Each row is a point. The window is the flat piece filled in between its corners: a triangle in 3 columns, a solid with four corners in 4, and so on. A path goes straight from each point to the next, and from the last back to the first. List the points from which the path goes on through the window.

Window:
[[ -1.2  -6.5 -24.5]
 [  0.6 -11.1  -7.0]
 [  8.6  35.0  18.9]]
Path:
(1): [  8.2  -6.9 -12.5]
(2): [ 11.2  -6.8 -26.1]
(3): [-18.1   1.2 -12.5]
(4): [-17.8   1.9 -15.3]
(5): [ 14.6 -14.0 -13.7]
(6): [12.8 -6.9  2.0]
(7): [-10.6  -8.9 -13.9]
(8): [-14.5 -16.1 -25.5]
(9): [  8.2 -18.2 -31.6]
(10): [ 24.4  10.3 -14.5]
(11): [-6.9 18.3 -1.4]
(12): [-14.4  -8.6  -5.8]
Through the window after points: 2, 4, 6, 12

Window, 4 rows:
[[ -7.2   3.6  11.8 -21.3]
 [-34.2  -6.2 -13.4  15.2]
 [ 17.9  -3.3  26.1  -7.0]
 [  8.9   6.0 -22.8   1.0]]
Path:
(1): [-7.2 12.0 -6.4 24.6]
(2): [-28.3 -13.3 -19.6  -2.9]
(3): [ 14.9  -6.2  11.2 -14.1]
(4): [13.7  6.3 19.3 -7.2]
(5): [-12.7  26.3 -25.6  15.0]
(6): [  2.5 -18.1 -19.3 -10.0]
(7): [  7.3 -11.7 -16.8   1.2]
(8): [  7.5  14.8 -16.2  -0.9]
(9): [-10.6  16.9   9.1  15.4]
(10): [ -0.6  -1.4  -0.7 -22.0]
(11): [  1.8  -1.2   2.2 -22.2]
(12): [  6.6  13.7  14.5 -14.1]
(13): [23.3 17.7 21.2 -2.8]
(14): [ 11.7 -12.5  18.4 -28.3]
(15): [ -7.1 -15.1 -24.3  -9.0]
(16): [13.1 21.8 -1.3  6.1]
Through the window after points: 1, 7, 9, 15

Window (4 x 4):
[[ 11.3  29.9 -12.3 -21.9]
 [ -9.5 -11.5  -7.5  12.1]
 [-12.1  13.6  -0.7   9.4]
 [ 13.0 -10.7  -0.1  12.7]]
Path:
(1): [  8.5  25.6  15.4 -19.4]
(2): [  7.1  24.0 -30.1 -12.3]
(3): [  7.7  18.0 -18.7  16.3]
(4): [-15.8  -2.9  11.3  -2.0]
(5): [ -5.4 -34.4   8.8   5.1]
(6): [  3.3   1.6 -11.0  23.7]
(7): [-5.0 13.3 -8.7 21.4]
(8): [ 29.3 -15.2  -2.8 -26.0]
(9): [  7.5 -33.2   2.1 -11.9]
(10): [ 4.5 14.9 -2.8 24.0]
(11): [ -7.9  19.3 -11.0  17.5]
(12): [ 10.7 -21.9  14.0  -2.2]
(13): [ 15.7  -1.8  15.1 -12.9]
(14): [ -2.6   7.9 -21.2  14.4]
(15): [  7.9   2.4 -20.5   9.5]
(16): [-6.9 -0.5 -1.5 -6.1]
Through the window after points: 1, 3, 9, 11, 13

Window:
[[ -5.8 -19.9   8.1   0.4  25.3   9.8]
 [  4.6   5.1  -3.0  11.5  14.7  27.3]
 [  9.8 -12.3  17.9   7.0  23.1  -1.0]
 [-18.5  27.9   0.2  14.6  -9.4 -12.3]
 [ -5.3  -6.9   7.1   7.7 -13.3 -18.8]
 [ 13.8 -26.2 -11.2 -13.7  26.9 -13.3]]
Path:
(1): [  4.3 -17.9  -0.5  15.4  17.0  -2.1]
(2): [  0.8 -15.1   0.7  25.9  15.1 -21.1]
(3): [ -7.6 -11.6  11.0 -23.0  17.6  32.3]
(4): [-13.7  11.6   0.1  -0.7  -0.1  -5.5]
(5): [  1.7   4.1   0.3  27.2   8.5 -15.8]
(6): [-12.8 -15.4   4.4  31.5  21.6  -3.0]
(7): [ 20.1 -12.8  12.2 -26.3  29.4  10.6]
(8): [-7.7  5.2 14.1 -1.9  5.8 -1.0]
(9): [  1.4 -29.3  -6.5  17.4  14.7 -21.6]
(10): [-4.5 -3.1  4.6 20.6 14.3  2.3]
(11): [  3.8  -1.1   7.6 -20.0  22.3   8.2]
(12): [  6.1  -8.5   1.9 -15.1  -8.7  -7.2]
(13): [-3.0  1.6  5.3 19.6  2.4 -5.2]
(14): [ -4.9 -47.8 -19.9   7.1  17.5  -6.2]
(15): [ 22.0  -3.8   0.0 -21.7  28.0 -14.1]
(16): [ 7.6  5.9 16.4 -0.4 19.5 17.3]
Through the window after points: 2, 4, 14, 16

Window:
[[  9.7  -7.9 -23.4 -14.3  -4.9  -5.1  10.9   9.5]
 [ -8.4  -2.1 -12.2 -16.2  16.1  11.1 -14.9  17.7]
 [ -0.7 -18.2 -25.2   9.5   8.4   5.2 -11.8  27.2]
 [ 10.4 -16.9  -7.2  -5.2   0.3  -2.3 -25.1   4.2]
 [  2.7  -8.1 -12.7   0.4  24.0 -17.2  -4.9   5.9]
 [ 22.5  -1.9 -12.4   1.9  16.3  11.9  -3.2   9.9]
 [ -0.8  12.7 -14.1   8.2  -0.3  -2.7 -18.2  16.7]
 [ -5.2 -30.8  14.1  11.6  -4.8   6.8  59.0 -57.2]]
Path:
(1): [ -5.4   7.5 -32.3 -18.2  10.0  -2.0 -10.5 -12.8]
(2): [ 17.4 -16.3  -2.7   3.9   7.0   3.5 -12.3  12.9]
(3): [ 30.0   0.4  -6.6   1.3  -2.7 -14.9   1.9  33.7]
(4): [-29.2  -5.7 -29.9 -15.5  34.9  20.2 -33.3  -4.3]
(5): [ 16.6  -3.9 -32.4  10.2  12.3 -16.9   3.6 -18.0]
(6): [ -6.8  -7.7  18.0 -14.4   4.7  10.8 -10.7  24.2]
(7): [-12.8  -2.5   9.1   5.5  -5.8   1.5   4.1  23.5]
(8): [ 20.9  -7.2 -23.8   3.8  13.0   0.4  -6.8  -1.4]
(9): [ 10.5 -21.3 -26.8  -8.4  12.8   5.5   3.1  -5.8]
(10): [-0.1 -5.5  1.1 -3.0  1.1 -8.1 -0.2 16.0]
(11): [-1.7 -4.1  0.7  1.5  6.8  6.4  4.6  7.0]
(12): [ 13.5  -6.1 -23.7 -11.0  11.8  -5.8  -4.0 -11.1]
(13): [ -5.3 -20.1 -27.4   0.5   8.9  -8.9  -8.3  -3.8]
(14): [ 3.2  2.0  4.9 -5.8  3.8  5.7  9.4 23.5]
(15): [ 18.8 -18.7  10.2  12.6   9.4  -8.2  -4.3  32.0]
(16): [-11.9   1.0 -27.9  -7.4  14.8  -6.6   4.4 -22.4]
Through the window after points: 1, 15

Window, 8 rows:
[[  3.1  12.7  20.4   7.3   1.4 -16.3  -6.7  13.0]
 [  3.9  11.5   3.3 -16.6  -7.5  19.0  -9.8   1.6]
 [-38.2  43.5   9.7 -21.9  14.9  -7.0   0.2 -32.7]
 [  2.9   1.8   6.1 -20.2   7.1  -9.8 -16.8   0.0]
 [  7.2   1.9 -13.3   3.8 -26.5  -8.8  10.9   9.6]
 [ 27.9  13.1  -1.4  -6.8 -13.4   6.4 -20.1  -8.6]
 [  5.2   2.0   8.4   7.8  -5.2  -8.4  22.7 -12.7]
 [-12.4 -21.6 -25.1  18.8   4.7   2.3 -11.7  11.7]]
Path:
(1): [  2.9  17.8  -2.0 -11.8  15.6  -9.1  -2.6 -11.4]
(2): [ 13.1  17.4  -5.5  -6.8  15.2 -17.3   0.7  -4.3]
(3): [-30.8   7.9  11.0 -21.7 -19.0  15.0 -22.7  -3.6]
(4): [-24.8  23.6   1.9 -36.4 -23.7   8.1 -18.7 -31.3]
(5): [-17.4  27.1   6.6  -7.9  16.1  -4.0   2.2 -12.0]
(6): [  6.0   8.5 -10.5 -12.5   8.6  -1.0   5.8   9.0]
(7): [-24.8  -0.6   0.9   3.9 -13.0  10.2 -24.0 -23.1]
(8): [ -8.5   1.2  14.9   5.5 -23.8   0.8   5.1  -6.7]
Through the window after points: 4, 8
